Each row of a before or after table is a point. One or more steps were done to the points. Then noise was added and the rows were shuffled. The steps act on columns, c1 being the first. Write out the steps. A step turns or swaps two columns, mirrors them in a line or flattens them onto one, adds a multiple of one to another, or multiplies or shifts one. Angles are multiples of 10 degrees, from the lower column toward the higher: turns from -170 to 170, lines from 10 to 170 but not 90. Use the fewest steps. Two steps may share a column if one is a turn and the other turns, adds or multiplies; they go together, in the order done. Otherwise the lowest column goes first.

Before (12 x 3):
[[-24  31  20]
 [ 49 -24 -76]
 [  0 -22  23]
 [  3  35 -22]
 [ 33 -39 -30]
 [-12  84 -77]
 [ 94   6 -40]
 [-33 -33   2]
 [ 52  30  12]
 [ 39 -29 -86]
 [ 14  56 -19]
 [-23 -17 -47]]
After (12 x 3):
[[-96   6 -28]
 [-23  55   6]
 [-44 -39   2]
 [-31  29 -43]
 [ 31  32   0]
 [-12 -18  52]
 [-87 -25  26]
 [-41  83  69]
 [-17  34  17]
 [ 16 -22 -19]
 [-86 -29  42]
 [ 27 -34  19]]
Steps: turn c1 and c3 by -140 degrees

Before (10 x 6):
[[ 52  20 -16   6  26 -39]
 [-27 -53  14  22  43 -15]
 [ 41  21 -11  -3 -59  13]
 [ 58  -4  35 -59  42  -9]
 [-23 -12  53 -54  28  48]
 [-10 -54  42  45 -31   1]
 [ 55  20  40 -28  10  24]
 [ 14  -6  40  18 -26  75]
 [-22 -44 -23  11 -10  16]
 [-13 -90   4  39   5  17]]
After (10 x 6):
[[-23  -7  38  19 -26  75]
 [124  -3  33 -62  45  -7]
 [-58 -55  43  46 -28   0]
 [-37 -43 -22  10  -7  15]
 [ 19 -14  55 -52  29  45]
 [ 73  21  40 -26  10  26]
 [ 91  21 -16   5  27 -39]
 [ -8 -92   3  38   6  20]
 [ 39 -52  11  23  43 -16]
 [-47  20 -11  -4 -59  12]]
Steps: add 1.5 times c5 to c1

Before (10 x 11):
[[  9  10   0 -20  10 -38  15  -3  12   2   0]
 [  6   8   0   1 -13   8 -13   2 -32  -7  11]
 [-48   5   6 -18  17 -22   4  -9  19 -34   6]
 [  8   4   1  24  -2  -6  13 -21  15 -32  13]
 [ 10   6  -4 -16 -11   5   0  -1  20   0  12]
 [ 13  12   1  -4   6  -9   2   1  23 -32   9]
 [ 12  11  -6  -8   3   7   9 -22  18   4 -38]
 [  5  -9  -7 -13  17   7  11  -4  15 -22  10]
 [ 11 -18  -3  -2 -13   7  -8  -8  10 -28   5]
 [  7  -4   6   4  15  -4 -23  -1 -20   8  11]]
After (10 x 11):
[[  16   -2    6    2   15    0  -23   -2  -20    9   11]
 [  15    9    1    0  -12    0  -13    1  -32   -7   10]
 [  23   11    0   -3   10    0   15    6   11    2   -1]
 [  25    7   -3   -4  -11    0    1    7   19    0   12]
 [  13   -8   -7   -1   17   -1   11    2   17  -23    9]
 [  19    3    1   14   -2    0   13  -25   15  -32   13]
 [-120    6    7    0   17    2    4   -1   19  -33    8]
 [  33   13    1   -1    7   -1    3    2   24  -31    9]
 [  27  -18   -2    3  -13    0   -8   -4   10  -28    5]
 [  30   11   -6    6    3    0   10  -12   19    4  -38]]
Steps: multiply c1 by 2.5; flatten c4 and c8 onto the line at 120 degrees; multiply c6 by 0

Before (12 x 14):
[[ -37  -73  -17  -72   30   16   11   35  -59  -25   -1  -21   43  -33]
 [  55  -16  -46  -13   26   27   49   31   37    4   12   25  -59   44]
 [  79  -36  -69  -12  -69   27   13   66  -20   55  -25   27  -59   18]
 [  30   25   61   71  -28   31   63    5   35  -98   30   -8   -1  -98]
 [  -7 -100   10  -45   55  -14  -46  -16  -34  -10    3   19   -6  -44]
 [ -13  -17  -22  -37   58   -8  -16   19  -18   61  -36   -8   -8  -26]
 [ -12  -63    8  -86   17  -38   -8   22   23   11  -29   28   36  -13]
 [ -18 -101    6  -54   29  -28  -38   71  -11    5  -11  -62   -8  -23]
 [   5  -15   26   13    0  -54   77  -60    5  -77   27  -50   -8  -96]
 [ -22   23   24  -30  -20   20   45  -19   40  -75   34    3  -62  -93]
 [  31   -8  -12  -34  -19    0   -4   68  -48    9  -45   34  -62   74]
 [  55    5  -93  -24  -27   34  -41   21   20    8  -51   14  -44   75]]
After (12 x 14):
[[  79  -36  -13  -69  -69   26    2   65   25   55  -25   27  -58   19]
 [  55    5  -24  -92  -27   35   19   21  -43    9  -51   14  -43   76]
 [  -7  -98  -44   10   55  -12   59  -18   -5  -10    3   18   -6  -44]
 [ -11  -17  -37  -21   59   -7   24   19    3   60  -36   -7   -9  -26]
 [  30   26   70   63  -28   31  -71    6   14  -98   30   -8   -1  -98]
 [ -16 -100  -53    7   30  -28   36   72  -16    6  -10  -62   -9  -23]
 [ -12  -64  -85    7   18  -38   -8   21  -22    9  -28   28   36  -14]
 [ -35  -73  -71  -17   30   17   30   35   54  -25   -3  -20   43  -35]
 [ -22   24  -29   25  -20   20  -59  -19   -3  -76   33    3  -61  -92]
 [  55  -17  -14  -46   25   28  -61   30    4    3   12   25  -59   44]
 [  31   -8  -33  -13  -21    0   34   68   35    9  -45   33  -62   74]
 [   4  -17   14   25   -2  -55  -63  -61   48  -76   26  -49   -7  -96]]
Steps: swap c3 and c4; turn c7 and c9 by 140 degrees

Before (13 x 24):
[[ -25  -49    2  -51    5   -3    3   16   29  -53   12  -27  -25    0
     2  -64   15   59  -20   57  -41   -1  -12  -18]
 [ -13  -17  -27    0  -10  -44  -39  -10   -6  -23   27   26    6   82
   -72   69    0    0  -41  -14  -50   24  -29  -16]
 [ -42    4    1   66   -1  -39   14  -28  -12  -88   47    8    5  -19
   112    1   23 -110  -33    2   20  -21   49  -22]
 [ -24  -27  -84   -7  -11  -11   18    5   31  -45   27   -3  -18   -7
    -4   36   14   26  -15  -53   82  117    1   57]
 [ -26    6   20   44   12   13    5  -31  -12  -13   -1   20  -80   -1
   -44  -75    6  -36   20   36   35   40   -3    0]
 [ -22   -5  -67  -11  -54  -20   28  -51  -15  -58   38   30   10  -30
    54  -13   -3  -33  -52  -32   39   23   27   23]
 [ -97 -119   16   52  -12  -11   46   17    7    1   -2    1   31  -18
     5  -63   -8   16   46  -28  -23  -45   -9   32]
 [  -8  -24  -13  -37   -7   20  -23   29    2  -71   -5    3  -33    9
   -77   -1   36   -9   42    8  -27  -19    3  -21]
 [   6  -46  -38  -20  -35  -69  -95  -37    7  -54   62  -37  -43  -46
   -44  -17    8  -64   31  -38   11   44   66  -33]
 [ -81  -25  -13  -15   12    5   -5   32   58   38  -11   15  -30    9
   -67  -28  -16   13  -10   78   18   40  -23  -47]
 [-121  -77   14   26    0   15   15   -1   -4   19  -15   61  -33  -42
    54  -35   -7   -9  -21   23   -7   21  -12    0]
 [ -73  -17  -18   -4  -15   36  -35  -68    7   -7    2  -38  -25   13
    32  -38  -37   27    9   35  -19   34   32  -10]
 [  24  -77  -29   67  -36  -36  -11    2   37  -49    0  -16   -3  -34
    14  -29  -32  -25   50   23   11   39   14  -13]]
After (13 x 24):
[[ -23  -27  -85   -8  -10  -11  -54    4   30  -45   27   -2  -18   -7
    -5   38   13   28  -15   -8   82  116    2   58]
 [  23  -79  -28   67  -35  -37   24    2   37  -50   -1  -15   -2  -35
    12  -28  -35  -25   52    8   11   40   14  -11]
 [   6  -45  -39  -21  -35  -70  -20  -37    7  -55   62  -37  -42  -46
   -43  -16    8  -65   30  101   12   44   68  -33]
 [-121  -78   13   25   -1   15   21   -2   -3   19  -14   63  -34  -44
    55  -35   -8  -10  -21  -19   -7   22  -11    2]
 [ -13  -16  -27   -2  -10  -46   -6  -10   -5  -23   28   26    6   81
   -71   70   -2    1  -41   42  -50   25  -28  -16]
 [ -79  -26  -16  -15   11    5   79   31   58   38  -12   16  -31    9
   -67  -28  -17   14  -10   -8   18   39  -22  -46]
 [ -43    5    1   65    1  -39    0  -29  -12  -89   47    8    3  -21
   113   -1   21 -111  -34  -13   22  -20   50  -21]
 [ -98 -122   16   53  -13  -10  -35   16    6    1   -2    0   29  -18
     5  -65   -9   17   48  -39  -25  -44   -8   32]
 [ -27    7   21   45   13   10   35  -29  -13  -13   -2   19  -80   -1
   -42  -74    6  -36   19  -10   34   40   -2    0]
 [ -74  -18  -17   -4  -17   35   39  -69    7   -7    3  -38  -26   12
    32  -37  -36   27   10   28  -18   36   31  -11]
 [ -27  -49    1  -51    5   -3   55   15   30  -52   11  -26  -23    1
     3  -63   14   58  -20  -15  -42    0  -11  -18]
 [  -9  -25  -13  -36   -9   19   10   29    3  -72   -6    5  -32   10
   -76   -2   37  -10   41   20  -28  -19    3  -23]
 [ -22   -7  -69  -10  -55  -19  -36  -51  -12  -59   36   29   11  -28
    54  -14   -4  -35  -53  -23   37   22   27   24]]
Steps: turn c7 and c20 by -100 degrees

Before (10 x 64):
[[ -14   53 -114   23  -49   73  -22  -12   45  -46  -25   35  -24   -1
    38   33   59   16  -52   42   -5   77   39  -27   75    2    0  -75
    37   53  -34  -51   27   16  -44    7   19   34  -53   58  -30  -18
   -17   67   55  -95    4  -33  -50  -42  -15   64   78  -30  -25  -42
    92  101   -6    8    8   26   43   13]
 [ -19    4  -15   79  -14   76    1  -34   40    8  -48    5  -19   21
    53    2    8  -16    9  -11   30    5   54   -6  -32   -8   54   10
   -43  -43   43    4    4  -18  -40  -66   35  -13  -52   15   57   11
   -23  -11   67  -33  -29   -5  -65  -22  -33   25   37   20    1   29
    -8  -12  -18   52  -10   24   47  -24]
 [  77   -5   -6  -21  -69  -15   52  -61   72   14  -58  -10   -9   -8
    29   39   24   46  -31  -19   93   31   43   -3  -62  -20   -3   10
   -60   61   30   -2   10   -4   -5  -57    7   45   -4   48  -53    1
    31   27   56   -8   35   11   -9   88  -11   43   -4  -66  -38    1
    35  -83    1   10  -29   15   32  -40]
 [  51   -2    7   -3  -60   75    3  -40   -5   55   33   36   72  -27
    -6   82  -22   17   69  -12   41   62   19   -9   47   23   38  -25
   -20   24  -28  -54  -30  -12   36   10   52   20  -10  -22  -38   38
    88   46   79  -64    7  -27    8    8  -75  -45   -7  -40   44  -42
     6  -59    2  -26    0  -43   19  -15]
 [  68   11  -37  -24   53   76   -5   31   -8  -46   96  -21   50   14
    29    4  -17   30   17   26  -64  -46  -48    0  -32  -15    5    6
    39  -47  -20  -40   31  -75   17  -16   54  -24   36  -12   29  -53
    -6    8  -26  -14   85  -78   16   27  -99  -49   30   18   41   54
    40   25  -27   40   14   29   30   53]
 [ -19   58   17  -57  -13  -18  -12  -49   -1  -19   69  -28   36   34
    56   40   22  -44   -8  -70   37  -44   13   46   18  -44  -29  -72
   -15   24   -3    2   31   47  -15   62   31   60   65   42   15   39
    50  -21  -47  -36    5   -5   50  -37   34   48   13   12    2   52
    20   29    0   11   -2  -45    0   60]
 [  61  -50   -3  -26  -68  -14  -14  -22   52  -11  -43   -1   30   52
   -29  -17   33  -41   48    8  -13   37   37    3  -34   10  -22  -16
   -12   46   12  -14   45   62  -53    1   21   13   13  -27  -27    8
    62  -13    2   16   38  -44   40    5   17    2  -14   41  -47   39
    -9   27   48   71   93    3 -102   17]
 [   7   -1   25 -121   41   13   11  -42   -5  -33   12   36   21   24
    23  -20   -9  -29   20    8   12  -14  -78    5   39   58   15  -38
   -30   30   10   25   22  -59   -6  -12  -32  -10  -33   23  -68  -35
    90   44   24   19   37  -28  -60  -61   37   18   28  -28   -7  -65
   -17   59  -16   15   23  -16   35   58]
 [   7    1   52  -41   13   29  -32    1   10  -26   21  -29   65   44
     9   -6  -41  -23   32  -20    7  -38   -9  -31    4   37   -3   -3
   -70  -56    0  -71   56  -22    0  -39   29   14   53   -1   -1   78
    -8   10   40  -26   33  -40   -9  -17  -32   -8   42  -32   32   18
   -15   57  -29    4   33  -22  -16   15]
 [   8   61   70  -10    4   14   13  -45  -16  -49  -47    0   13  -17
    47    5   29   53   44  -15  -21   31  -11   33   93  -28   90  -25
   -12    8  -21    0    9   -3   55  -74   76   68   54   46   66   10
    18    3   -3   16   -6    4  -52   -5   19  -26   53    5    5  -24
    52   -2  -12   24  -30   31  -55   67]]
After (10 x 64):
[[  63  -49   -5  -24  -65  -14  -15  -21   54   -6  -45    8   31   53
   -30  -19   31  -41   48    8  -15   38   38    3  -39   12  -24  -15
    -9   46   12  -13   45   61  -53    2   23   14   12  -27  -29    8
    64  -13    5   17   39  -43   40    5   20    3  -13   39  -50   40
    -8   28   48   72   96    5 -103   16]
 [   7   -1   26 -121   42   14   14  -40   -4   15   14   48   20   21
    22  -18  -11  -30   21    9   14  -13  -76    2   37   57   17  -37
   -28   32    8   27   21  -59   -4  -11  -31  -10  -34   20  -69  -35
    90   46   22   18   38  -27  -63  -62   35   16   26  -27   -6  -65
   -16   57  -16   18   22  -16   34   58]
 [  67   10  -37  -27   53   74   -4   30   -8  -42   97   31   47   13
    29    4  -17   32   19   26  -64  -47  -49    0  -32  -16    4    5
    38  -48  -20  -39   31  -75   19  -15   53  -26   37  -14   27  -53
    -4    9  -28  -12   86  -76   17   25  -99  -47   30   19   38   50
    42   25  -27   41   14   30   32   56]
 [   7   60   72  -10    5   12   16  -45  -16  -25  -49   44   13  -17
    48    6   29   54   44  -15  -20   31  -14   33   94  -26   92  -22
   -10   10  -20    0    8   -4   57  -73   79   67   54   47   65   11
    18    6   -3   16   -7    6  -49   -4   16  -25   53    6    4  -24
    53   -3  -13   25  -30   29  -57   68]
 [   7    2   52  -42   12   27  -30    1    8  -38   20    6   63   45
     9  -10  -41  -21   34  -20    8  -35   -9  -32    4   36   -5   -3
   -69  -58    0  -71   55  -21   -1  -39   30   15   55    0   -2   80
    -7    8   41  -22   33  -37   -8  -14  -33   -5   44  -33   33   18
   -14   58  -30    4   33  -23  -17   18]
 [ -17   59   17  -56  -13  -20  -12  -48   -1  -35   71    2   35   35
    55   39   24  -45  -10  -69   36  -44   13   46   17  -44  -31  -73
   -16   25   -2    3   33   45  -16   59   31   60   64   44   16   38
    49  -22  -46  -38    6   -8   51  -36   35   47   16   14    1   52
    20   29    1   11   -2  -46   -1   59]
 [  76   -6   -5  -20  -69  -13   51  -56   72   -3  -57  -20  -10  -10
    27   39   22   46  -32  -17   96   32   43   -4  -60  -20   -2   11
   -61   61   30   -3   11   -5   -5  -57    5   48   -6   47  -53    2
    30   28   58   -9   37   12   -9   88  -11   44   -5  -66  -40    1
    33  -84    2   12  -30   14   30  -39]
 [ -16    4  -13   80  -15   76    2  -35   40    8  -48   -2  -20   24
    55   -1    6  -14   10  -13   28    7   57  -10  -34   -7   55   10
   -44  -41   41    3    6  -18  -38  -64   34  -11  -54   16   57   10
   -21  -10   68  -35  -30   -2  -65  -27  -36   25   38   20    1   28
    -6  -16  -18   51   -9   25   44  -24]
 [ -15   52 -113   24  -48   72  -21  -11   47    9  -25   57  -23    0
    39   31   59   15  -50   41   -6   81   40  -27   76    2    0  -77
    38   51  -35  -52   29   16  -44    7   19   33  -50   57  -31  -18
   -14   67   56  -95    2  -33  -50  -42  -15   65   78  -30  -28  -41
    89  100   -6    7   10   25   43   15]
 [  49   -5    7    0  -57   75    2  -38   -3   59   32  -28   72  -28
    -7   80  -22   13   68  -11   40   64   18   -9   47   24   40  -25
   -19   24  -29  -55  -29  -12   36   12   53   22  -10  -22  -38   35
    88   46   77  -65    8  -26    6    8  -75  -45   -9  -41   43  -40
     2  -55    2  -26    3  -45   19  -16]]
Steps: turn c10 and c12 by -60 degrees

Before (12 x 64):
[[-27  -8   1 -19 -16 -86 -11 -29  -8   8 -16 -10   2 -67  -2 -25 -27 -16
   -1 -32 -20  -7   9 -23  -3  -8   8 -57   2 -15   9  16 -22 -27 -26 -31
   14  -7   0  58   5 -11   1  23  25  -7 -17  19   4 -14  30  18  19  42
  -10  28   4  -3 -27  -8   7 -19  11 -13]
 [-24  13   8  11  12  -9 -38  -5  -1   0 -10   3  10  15   9 -13  -8 -18
    1  10   7  10 -22  14   4 -10   6   8 -10   2  15   1 -17  -9 -41 -32
  -21   6 -25   5 -31 -11  -1  -8  54 -22 -20  -9  41   2  24  11 -16  11
  -13  26 -12  -1  -2 -12  17   1  20   4]
 [  0   0   0  16  12   8  16  24  20   2 -17   5   4  24   3  -7 -10 -12
   -2  -5  20   5   2 -15  25 -19  -2   1 -12 -12  14   8   9 -27  21  -2
  -27  10  -3  20 -29  -3  13 -51 -11  11 -12  -5  -7 -17   4  18 -16  31
  -11 -73   8 -10   0  37  -6 -12 -29  10]
 [  2   5  13   4  11 -38   1   0  16   9  19  34 -11   3 -18 -19  -4  17
  -11  11 -10  -5   4 -15   7  63 -14 -39 -11  11   6 -37  -1 -18   4  12
   -2  -4  10  20 -37  35 -21  13  -8 -27  -5  -5 -18 -12   7  -2 -12  32
   -8  36   7  20 -24  13  11 -12  13  -6]
 [-22 -22  -3  11  -5  11  -5  21  13  13  -5 -17  11   0  18  -6   2   9
    4   2  31   9 -36   5 -12 -13  10   2   6   0  13  15  13 -25  19 -19
   13   6 -33  -2   8  10   2  24  15  -9  11 -14  20 -11  32  -9   2 -13
  -10  -9   7  32 -26 -11  12  -5 -26   5]
 [  5  16   7  12  10  12  21 -24  14   7  -8 -17 -13  22 -13 -13   8  13
  -46  17 -22   3  10  -9  24 -21   8  -4  44   0  16   5   5 -18   9  -5
  -53 -35  -9  17 -16 -13  -4  23  12 -28 -19 -11   1  -2 -20 -51  79  36
    5  35  -5   1 -21  18   3   4   3  -1]
 [ 17  21  14 -26  -6  21   5   8   9  -1  -7  -3  -7   2 -29 -25 -52 -16
  -22  16  11 -43   6 -21 -10 -15   9   9  -3  29 -42  -9   3   3   1 -26
   14   4   6  -1   1  -8  15  18  27 -12 -16 -17  -2 -18  -9 -32  -2  27
   24  32 -27 -12  50  13 -24  48  13 -18]
 [ -8   5   4  15 -47  15 -18 -24  17  18  11   0  16   7   8 -14  10  29
   -3  -5  17  -3  15  -1  -5 -24   8   9 -15 -15  -7  13  20  27   7 -20
    1  12  -1   1   0  31  10 -10  -4 -11  11 -16 -16 -23 -23 -18 -14  43
   26 -52 -14   3 -20  -1   7  -9  21   7]
 [ 20  -2  -2 -19  13  14  10  -4   3   5 -14  -8  -5  28   6 -72  -5 -19
  -11  11  45   8   4 -23  -5 -11 -16  10 -11   6  10  20 -28  -2 -25 -24
   -4   2 -25   0 -40 -13   9  20 -21  20  47 -12 -17  -8  26 -17 -13  40
    3   7  10   0 -31   1 -23  -9  14 -30]
 [ 23  24  -8  12  12   3   4   1   7 -20 -20  14   0  17  -8 -28 -11 -15
   -7 -36  48  -6   5 -11  -1  24   5 -11 -15  10   5 -37  -6  68   9   9
    2   5  -9   1 -13  -3 -20 -18  10 -20  -3 121 -18  22  21 -25 -15 -33
   -3 -15 -43  -6  34  10 -51 -18  23  11]
 [-27  16   2   8  -7  17 -72  15  23 -55  -6  26   9  12  -1 -23  -5  -9
  -37 -18 -12  14   7 -12  -4 -15 -10 -30  11  -9   9  19  18 -19  17   5
    9   6   8  -4   7   5   2  25   6  22  29 -12  -5  22  24  -2 -14  11
    5   5 -16  -3   2  -2  14 -17  21   7]
 [  0  14  -3   8  -8 -13  23  19   4  -9  29   5 -10  27 -12  -3 -12  -8
  -46  15 -14   2  -5  16 -12   2   0  12  14  -9  12   6   3 -26  -5   2
   19 -55   0  17  -1   5 -13  25 -13 -27 -20  17  25  -4  21   6  47  33
  -15  34 -28   5   6   1 -15  31   8   0]]
After (12 x 64):
[[   5   14    8   10   10   14   23  -26   15    7   -6  -18  -14   22
   -13    2    9   12  -46   16  -23    3   10   -8   25  -21  -24   -2
    44   -1   17    4    3  -13   10   -6  -52  -37   -8   18  -15  -14
    -3   24   13  -27   44  -10    1   -2  -19  -51   78   36    6   34
   -14    1  -23   20    1    5    1    0]
 [  -2    1   -1   15    9    8   17   24   19    3  -16    8    3   23
     2   -9  -10  -12   -3   -4   18    6    1  -15   24  -19   -7   -1
   -11  -11   14    7    9  -20   19   -4  -27   12   -4   21  -29   -4
    13  -50  -12    8   29   -6   -6  -18    5   17  -16   33   -9  -73
    -5  -11    0   37   -5  -12  -30    7]
 [  -4   16    0    8   -9  -13   24   19    4  -11   30    6  -10   28
   -13   27  -13   -8  -46   16  -13    1   -5   17  -13    2  -16    8
    13   -7   12    6    3  -20   -6    1   22  -56   -2   17   -2    4
   -12   27  -14  -29   45   17   22   -5   21    8   46   33  -16   36
    -5    2    6    3  -14   30    9    3]
 [  22   22   -9   11   11    1    5    2    7  -20  -20   13   -2   17
    -8   39  -10  -13   -8  -36   48   -5    4   -9   -1   23   -9  -12
   -17   13    5  -37   -7   47   10    9    2    6   -9    2  -13   -4
   -19  -18    8  -21    4  123  -19   24   24  -26  -15  -31   -3  -14
   -33   -4   31   12  -50  -20   25   12]
 [ -25  -11    2  -19  -17  -85  -12  -28   -8    8  -13  -11    4  -68
    -1   -8  -27  -17   -1  -33  -20   -7    9  -24   -1   -6  -20  -58
     3  -14   10   16  -22  -19  -26  -32   14   -7    1   56    4  -12
     2   23   24   -7   38   17    2  -13   29   21   19   42  -11   27
   -25   -4  -28   -8    7  -17   10  -11]
 [  18   21   14  -26   -4   22    5    7   12    0   -8   -5   -5    4
   -28   22  -52  -17  -19   17    8  -43    6  -20  -11  -16  -22    8
    -4   29  -41   -8    2    3    0  -26   12    4    6    0    3   -6
    15   16   25  -13   36  -15   -1  -20   -8  -31   -2   26   26   30
   -32  -12   51   14  -24   46   12  -17]
 [ -23  -20   -2   12   -3   11   -4   19   15   15   -5  -17   11    1
    18   -7    1    8    5    2   29   11  -38    4  -13  -13   -1    3
     6    0   14   15   12  -19   20  -19   13    5  -32   -1    8   12
     2   23   13   -9  -31  -12   19   -7   33   -6    3  -13  -12  -10
    -3   32  -27   -9   11   -5  -23    7]
 [  -8    5    3   12  -47   15  -16  -24   18   16   11    1   16    8
     6   10    9   31   -4   -3   17   -5   18    1   -5  -24    1    8
   -14  -18   -7   13   18   15    9  -21    0   12    1    0    0   32
     9  -12   -5  -12  -26  -15  -18  -23  -21  -18  -14   42   26  -51
   -16    4  -20    1    6   -8   20    8]
 [ -22   14    7   11   14  -10  -40   -6   -1    1  -10    2    9   14
     7    8   -8  -18    2   10    9    8  -22   14    1   -9  -24    7
   -11    1   13    0  -15   -6  -38  -32  -20    6  -26    5  -30  -10
     3   -6   52  -25   46  -11   43    2   25   11  -15   10  -13   24
   -15    1   -3  -11   18    3   18    5]
 [ -28   16    1    8   -7   15  -70   17   23  -57   -7   24   10   12
     0   11   -5  -10  -36  -20  -13   11    7  -13   -3  -12   33  -32
    11   -9    9   17   18  -14   19    6    7    4    7   -5    6    3
     2   25    5   22  -65  -12   -4   20   25   -3  -14   10    3    4
   -25   -5    1   -3   15  -18   21    7]
 [  22   -3    1  -19   12   12   11   -5    4    4  -14  -10   -4   29
     7  -24   -6  -18  -11   11   46   10    5  -22   -6  -11   58    9
   -13    7   10   20  -28   -3  -26  -25   -4    0  -27    0  -40  -14
     9   19  -21   21 -105  -10  -17   -9   27  -17  -10   39    6    7
   -69   -2  -30    1  -22   -9   15  -30]
 [   1    5   14    5   11  -39    2    1   16    8   21   34  -10    3
   -19  -11   -3   17  -11   11  -12   -6    5  -14    6   62    9  -40
   -13   10    5  -36    2  -11    3   11   -3   -4   11   20  -38   31
   -23   11   -9  -25   15   -5  -18  -14    9   -1  -13   31   -9   35
   -15   20  -21   14   12  -10   13   -7]]
Steps: turn c16 and c57 by 80 degrees; multiply c47 by 2.5; turn c27 and c47 by -160 degrees; multiply c34 by 0.7
